Every row gives one point. Examples show where two turns around zero, p and q, send a point. Write where each new point lands after one turn and then the other. Backwards means that the second turn is done in reverse. Each puzzle has new turns, and all numbers are rounded.

Turn p:
[ -6 -57] -> [-20 -54]
[-22  27] -> [-15  32]
[28 30] -> [35 22]
Turn q:
[ -7 -16] -> [-10 -14]
[ 53 -17] -> [ 48 -28]
[-63  24] -> [-57  37]
[17  8] -> [18  4]
Where do these land?
q, then p backwards: [ 19 -27] -> [ 20 -26]
p, then q: [ -8 -35] -> [-23 -28]
p, then q backwards: [-11  62] -> [-8 62]

Turn p:
[-57   4 -71  10] -> [-75   4 -42  32]
[-4 -4 35  6] -> [ 7 -6 34 -8]
[ -9 -49 -44  10] -> [-24 -49 -37  13]
[19 25 21 18] -> [27 19 21 16]
[39 17 31 -1] -> [47 15 17 -6]
[-52 -11  -9  -1] -> [-53  -8   6  -3]
[ 65  18  36 -42] -> [ 72  25   0 -43]
Turn q:
[-36  -9 -35  15] -> [-41   3 -31  11]
[  6  45 -21  37] -> [-5 61 -6  9]
[-12  22  22   1] -> [-10  11  29  -6]
[ -1  15 -23 -17] -> [ -5  10 -16 -26]
[ 43 -74  57 -36] -> [ 61 -86  24  12]
Where do these land?
p, then q: [ 25  26 -26  43] -> [ 11  45 -11  40]
q, then p backwards: [ 35  54 -15 -33] -> [ 24  26  27 -59]
q, then p: [-9 -1 50  8] -> [ 13 -16  47  -5]
q, then p: [-34   1   3 -30] -> [-29 -11   5 -33]
q, then p backwards: [-16 -80 -11  12] -> [  4 -51 -49  44]

Turn p:
[-22  43   6  24 -42 -31  -2  28  68] -> [-18  25  18  10 -65 -45  -1  26  53]
[-20  18 -53  27 -20 -27 -38 -18 -35] -> [-38  37 -25   9 -26 -23 -13 -21 -56]
[-15 -45  62  19  18 -24  42  -2 -29] -> [ 24 -53  49  23  22  -8  44  16 -29]
[ 34  13 -69  13   6 -25 -10  11   4] -> [ 10  46 -63  -6  -6 -26  -1   6 -13]
[-76 -39   0 -17   1  32 -27  -1  -1] -> [-68 -35   9  34  13  36 -24  13  -5]
[ 63  12 -19  32 -20 -19  20  -4  46] -> [ 56  11 -38  -4 -38 -39   8  -8  31]
[  5 -22  19 -35  -1  53  59  34 -51] -> [ 25 -15  17 -17  18  90  43  19 -11]
[ 18   9  62  -5  37  32 -55   2  18] -> [ 24  -1  48   7  43   1 -65 -11  31]
[  2 -13 -25 -34 -11  50  -7 -40 -38] -> [-17 -17 -26 -23  10  56 -14 -44 -23]
[-41  -2   7  30  34  -6  55 -36 -15] -> [-18 -17  15  35  23 -10  68 -32  -6]
[ 51  26  10 -53  -2 -35 -38  25  31] -> [ 20  20  -2 -68   6 -32 -45  34  26]
Turn q:
[-10  30  17 -32  35  18  24  -4 -16] -> [  0  21   8 -40  30  27  14  24 -15]
[ -9 -21   1  -6  43  -6   3 -13   6] -> [ -4 -17   5  -8  45 -12   4   3   6]
[ 12   8 -25 -36  42   7 -30  20  -7] -> [ 25   4 -24 -33  29  -9 -41  19  -2]
[-55 -28 -31 -20  11  14  16 -11 -14] -> [-39 -41 -37 -22  23  20  10  -2  -4]
[ 26  71 -16  35 -53   7 -17 -38 -18] -> [-10  81  -8  30 -39  20 -14 -46 -19]
[-16 -45  39   9   6 -42 -48 -24  62] -> [-35 -37  62  20  10 -56 -30  -9  37]
[  9  46  20   1 -68  11  -2  15  19] -> [ -3  37  21   1 -74  22  -5   0  12]
[  0 -96  43  63   6  14 -59 -18  50] -> [  1 -84  66  77  20 -16 -40 -32  31]
[ 21 -17 -13 -37  -2  -8  44  15 -55] -> [ 31 -14 -32 -37  -6  -7  42   4 -46]
[-13  17 -16 -14  48 -20  26  54 -61] -> [ 18   7 -51 -14  27  -5  22  70 -40]
[ 35  35 -19  37 -67   5  43   2  35] -> [ 16  43  -9  25 -65  16  40 -34  42]
Where do these land?
q, then p: [-60  -9  25  30 -12  -8   6 -12 -49] -> [-24   1  25  51  -1  36  33   6 -42]
q, then p backwards: [ 35  -9 -41  -3  25  52 -11  31   8] -> [ 66 -26  -3  -8  10  43  -5   5  18]
p, then q: [ 23  59  32  23 -17   0   7   0  12] -> [ -1  42  51 -14 -29 -13   8 -18   8]
q, then p: [ 28 -24 -17 -61   9   9  -7 -45  -9] -> [-15 -34 -14 -56  44  -8 -12 -24 -17]
q, then p backwards: [  8  -6 -70 -29 -21  14   7  43  36] -> [ 49  -6 -35 -25 -32  15  12 -10  63]
p, then q: [-30  46  -8   3  27  17 -20  -2   5] -> [-42  34  18   4  22  15 -10  14  16]
q, then p: [  0 -20 -49  31 -64  16  -6  19  17] -> [ -7 -20 -50  26 -65  -3 -16 -25   0]
q, then p backwards: [ 29  16 -10 -43  47 -48 -18  49 -34] -> [ 57 -14 -14 -13  18 -73 -25  37  -2]
p, then q: [-38 -38  82 -28  21   5  83 -69 -18] -> [  8 -91  61 -16  55   5  83 -20  -5]
p, then q backwards: [ 70  13 -18   9 -26 -16   0  11  15] -> [ 54  17 -32 -29 -14  -6  -1  38  -2]
p, then q backwards: [-30 -21  15  69   4 -70  -1 -17  -2] -> [ 14 -39  30  38 -15 -80 -11   0 -28]
q, then p: [-35  -7  60   0   8  29 -40  -7  18] -> [ -3 -24  58  32  18  19 -43  15   4]

Turn p:
[ 29 -11  18 -10 -15  24 -12  14 -15  14   9  -4] -> [ 26  -9  23 -16 -16  27 -13  16  -3   5   0   2]
[ -8  -6  10  -2 -18 -33   9 -19  24 -17   4   3] -> [ -7   1  -3  -4 -20 -41   3 -21   7   0  15  -7]
[  2  33  13 -20 -24 -13 -24 -10 -22 -11  21 -15] -> [ 21  30  -4 -15  -8  -2 -30  -5 -20 -11  15 -32]
[-20  12 -17  12  -5 -18  13 -21 -14  10 -12  25] -> [-11  22 -13   5  12 -20   8 -18 -20  22 -16  11]
[-22  23   6  -9  11  13  10  10  17  13 -26  26] -> [-31  25  -8 -20   8  10  18   4  20   6 -18   9]
[  0 -22 -15  25  11  15 -14   9 -11 -14  -5  27] -> [ -1   0   7  27  -1   8  -2   3  -5 -12 -14  42]
[-20 -20   5 -10  -6   1  -3 -22  29 -22  23 -22] -> [-23 -25  -6   0 -19  -7 -10 -24   2 -18  32 -11]
[ 33  18  16 -24  17  23   7 -21   2  31  25   0] -> [ 16  -4  17 -38  31  26 -12  -7  11  21  26  -3]
[ -4  -9  -9  -1   9 -21  12 -24 -14  25 -14 -29] -> [  3 -27  -8   1  22 -14   0 -15 -13  19 -20 -26]
[-24   8  17  22 -19   4  12   7 -19  -4  23   4] -> [-18  23  22  17 -15   3   0   5 -26  11  12  -9]
[  3   5 -25 -23  22 -10 -12  32 -24  10   0  12] -> [  9   4 -18 -11  26  -1  -8  42 -15 -12 -14  14]
[  8 -14  29  31   4  -5  -2  20  24  14 -20 -24] -> [ -5 -19  22  22 -15   0   1  12  41  11 -18 -21]
[  2 -15   4   4   9   2  16  27   4 -27 -26  11] -> [ -3  -2  11   8  -8  -7  34  14  11 -25 -15  14]
[  3 -15 -29  10  -9  15  -5  -4   6   4  24  -6] -> [  3 -20 -16  16  -7  14  -8  -1 -11  11  21  16]
[ 18  13 -21  -5  13   4  -9   1  12 -26 -26  -9] -> [ 20   2 -25   7   9   6  14  -7  22 -28  -7   1]
Turn q:
[  9  28 -13   7  22   8  25  41 -11   1 -13  -5] -> [  7  12 -27   4  18  10  21  34 -25   7 -24   3]
[ -3  15  39 -12 -15  -5 -14  -1 -11  -6  -3  -2] -> [  3  25  30 -17  -7 -13 -14   4   2  13  -5   7]
[  6  13  14   9  -6  14  -5 -19   6  10   3 -18] -> [  3  20  10  13 -11  12  -1  -7  11  17   7 -10]
[  9  14  -4  18  -9 -10 -21 -12 -14   4   0  29] -> [  8   1   0  17 -13 -17  -8 -14 -12   8   8  33]
[  0  18 -14  -9  -4 -14   4  -4  -5  16  -8 -12] -> [  0   3 -18  -7  -8  -9  12  -8  -1  21 -10  -6]
[ 16  18  26 -12  19 -17 -21   3  20  13  -6  41] -> [ 24   8   8   2  25 -18  -5  -4  29   8 -10  45]
[ -8  -5   5  21 -11 -15  13  -5   4 -13  27 -14] -> [ -8   1  12  10 -15 -16  17  12   2 -12  23 -18]
[  8   9  -9   3 -16  12  -4  24   1  11  14  -6] -> [ 13  -2 -11  -8 -14  15   5  21  -4  11  13   5]
[-60  12 -14  -9  10   3 -19  -1  -2  10  -9  -5] -> [-45   5 -30 -11   9 -12 -31   4   7  18   4  -3]
[ -2  28  -9   4 -11   1  -7   4  12 -31   0  -9] -> [ 10  28 -18   2 -19 -11 -10  12   0 -16   0  -7]
[  9 -97 -10  24  -9  10  34 -17  11 -17 -11 -12] -> [-13 -69  36  23  -7  31   5 -15  -4 -50  -6 -45]
[ 15 -36 -15  -3  41   9   5   1  -9 -13   3   8] -> [  7 -23  -1   6  42  13   2 -14 -18 -26   5  -8]
[  1 -17  13 -23 -14 -12 -17 -13   2   7   1  -9] -> [  6 -10  18 -22  -6  -7 -11 -18  15   9   4  -9]
[  1  -2  -7 -19   2  16  25  -2  -5   6   3  15] -> [-12   0  -5 -15   6  21  18 -10  -3 -10  -6  13]
Where do these land?
p, then q backwards: [ -1   1 -25  13  -3   4  -9 -22 -43   5   3 -15] -> [ 25  -3 -18  14  22  15 -13  -2 -29  -5 -24  -5]
q, then p: [-17  -9 -10   0  30   7 -13 -33 -30   6  15 -15] -> [-18  -9   2  11  34   4 -31 -19 -25   6  12 -16]
q, then p: [ 37  -4 -22  16  14 -18  18   6  19   0  -1  10] -> [ 23 -17   9  26   5 -11  36  -6   7   4   4  17]
q, then p: [ 11  -3 -30 -22  14 -11   5  20  34   2 -13  -2] -> [ 16 -31 -30   2   6  -2  24   1  18 -14  -2  17]
q, then p: [-10  24  23   3  -2   5 -19   9  30   1  15  14] -> [ -7  24 -10  -3  -6  -4 -10  21  33   6  19  14]
q, then p backwards: [ 10  12   5  -9  19 -28  15  37  -2 -12 -21 -33] -> [  8  15  -3 -16   3 -36  13  24 -29  19 -28 -14]
p, then q: [-25 -24 -45  18   1 -15  -3 -29  -3  -1  24   8] -> [-22 -32  -8  23   2 -26  -3 -23 -28   5  29  17]
p, then q: [ 14  -9 -17  -9 -13   8   2  15  20   7  11 -23] -> [ 11 -27  -6 -10 -11  23   8   9   0  -8  17  -8]
q, then p: [  3  18  32  -6 -28   4  11 -23   0  17 -12  11] -> [-14  27   9 -25 -19   1   6 -19  16  25 -10  -5]
p, then q: [-7 -3 33  6 -8 12 17 -6  4  5 12 10] -> [-19  15  25 -13  -4   2   3   4  17  14   7   5]
q, then p: [-22 -13  -1  12   5  -9 -16 -18 -36  11  14  10] -> [-21  -2  16   2  10 -17 -32  -5 -30  11   1   1]
p, then q: [ 13  -3  56 -12 -21   0 -18  12   8 -10 -17  32] -> [ 17  29  22 -30 -27 -11 -13   6  35  -3 -26  18]
q, then p backwards: [-17  -4  19  13  -3  24 -11  24  12   0 -26   5] -> [ -5  -6   7  11  13   9 -33  27  -7  23   4   4]
q, then p: [  5   2 -12  -7  -4   5   0  -6  16 -27  -3  -9] -> [ 17   4 -17   8  -8   4   4 -11   4 -18   9  -9]
q, then p backwards: [  6  16  -4 -16  -1  12  21  16 -28  -4  -3  -3] -> [-12  10  -8 -21 -11  13  14   6 -26   6  -9  13]
